Each row is a point. To make a cloud, some directions were put in groups of two or more. Within a group, all points are equally far from the middle, so they leave a hole (a ring in 2 directions, a hollow ball in 3). The other directions are filled evenly. Then the cloud was stretched, turned, moved and blurred a little. Count the holes, and give their numbers of directions, smallest first.

Cloud (19 x 3)
-0.042 -0.025 0.026
0.052 -0.001 -0.051
0.061 -0.028 0.011
0.055 -0.020 -0.050
-0.054 -0.008 0.008
-0.014 -0.038 -0.067
-0.008 -0.043 -0.067
0.018 -0.053 -0.056
0.051 -0.050 -0.009
0.042 -0.006 -0.062
0.029 -0.018 -0.071
0.036 -0.060 -0.018
-0.037 -0.047 -0.044
-0.043 -0.032 -0.049
-0.022 -0.056 0.016
-0.048 -0.023 0.019
-0.028 -0.033 -0.063
0.040 0.034 0.006
-0.047 -0.048 -0.020
Holes: 1 (3)

Cloud (30 x 4)
-0.034 0.071 -0.015 0.061
-0.014 0.016 0.060 -0.030
0.003 0.070 0.028 -0.006
-0.023 -0.051 -0.025 0.002
0.018 -0.016 -0.008 -0.071
-0.074 0.018 -0.006 -0.033
-0.023 -0.009 0.058 -0.046
-0.075 0.019 -0.004 -0.032
-0.078 0.005 0.047 0.009
-0.029 -0.026 -0.054 0.001
-0.002 -0.027 0.023 -0.071
-0.006 -0.054 -0.011 0.003
-0.021 0.013 -0.022 0.073
0.001 0.019 -0.017 -0.076
-0.074 -0.038 0.014 -0.040
-0.015 0.002 -0.064 0.031
0.018 0.016 0.035 0.060
0.058 0.028 -0.050 0.003
0.046 0.068 -0.003 0.043
0.061 0.033 -0.032 0.022
0.059 0.039 -0.042 0.020
-0.026 0.058 -0.004 -0.044
0.003 -0.037 0.016 -0.067
-0.059 0.016 -0.027 -0.050
-0.078 0.031 0.017 0.005
-0.067 0.024 -0.014 -0.040
-0.024 0.074 -0.023 0.064
-0.055 0.036 0.022 0.063
-0.032 -0.026 0.056 -0.049
0.000 -0.007 0.014 0.067
Holes: 2 (2, 2)

Cloud (46 x 6)
0.047 -0.017 -0.077 0.074 0.026 0.001
-0.005 -0.024 0.006 0.067 0.053 0.076
0.044 -0.038 -0.025 -0.024 -0.044 -0.019
0.049 -0.030 -0.100 0.021 0.015 -0.027
-0.026 -0.090 -0.038 0.017 -0.022 -0.058
0.029 -0.001 -0.009 0.009 0.079 0.035
-0.045 -0.054 0.039 0.024 0.000 -0.026
0.070 -0.033 -0.005 0.062 0.020 0.007
0.035 0.033 -0.089 0.020 0.021 0.038
-0.096 0.030 0.050 -0.085 0.008 0.036
-0.046 -0.027 0.019 0.085 0.041 0.017
-0.020 -0.093 0.026 0.022 -0.004 -0.007
0.048 -0.037 -0.063 0.041 -0.015 0.007
-0.024 0.005 -0.036 0.010 -0.027 0.046
-0.011 -0.034 -0.074 -0.008 0.016 -0.056
0.042 0.042 -0.007 -0.020 -0.013 0.049
0.038 -0.071 -0.055 0.047 0.011 -0.021
0.009 -0.080 -0.009 0.006 0.018 -0.008
0.008 -0.007 -0.011 -0.018 0.004 0.007
-0.059 0.029 0.035 -0.043 0.025 0.025
-0.041 -0.053 -0.043 0.015 -0.035 0.020
-0.035 -0.020 0.014 -0.064 -0.073 -0.041
-0.025 0.029 -0.003 0.048 0.020 -0.009
0.003 0.030 -0.008 -0.045 -0.018 0.024
-0.008 -0.028 -0.023 0.076 0.039 0.055
0.038 0.000 -0.004 -0.054 -0.041 -0.026
0.006 -0.057 -0.006 -0.044 -0.014 -0.048
0.031 0.026 -0.045 0.003 0.038 -0.032
-0.056 0.022 0.000 -0.035 0.005 -0.033
-0.006 -0.015 -0.014 0.017 -0.025 0.023
-0.065 0.047 0.008 -0.035 0.037 -0.017
-0.063 -0.030 0.093 -0.039 -0.019 -0.025
0.071 -0.025 -0.017 0.056 0.018 -0.047
0.066 -0.047 0.017 -0.006 0.023 -0.027
0.061 -0.030 -0.028 0.065 0.020 -0.022
-0.088 -0.078 -0.032 0.046 0.021 -0.038
0.024 -0.019 -0.017 0.038 0.055 -0.039
0.007 -0.026 -0.043 0.014 0.064 0.010
-0.045 -0.029 -0.020 -0.035 0.076 0.014
0.057 0.046 -0.058 -0.039 0.004 -0.001
-0.020 -0.013 -0.012 0.017 -0.022 0.053
0.037 0.011 0.042 -0.007 0.012 -0.074
-0.031 -0.030 0.021 -0.048 0.002 -0.008
-0.011 -0.053 0.002 -0.100 -0.015 -0.023
-0.071 -0.064 0.075 -0.032 -0.022 -0.037
-0.088 -0.085 -0.001 0.005 -0.040 -0.062
Holes: 0
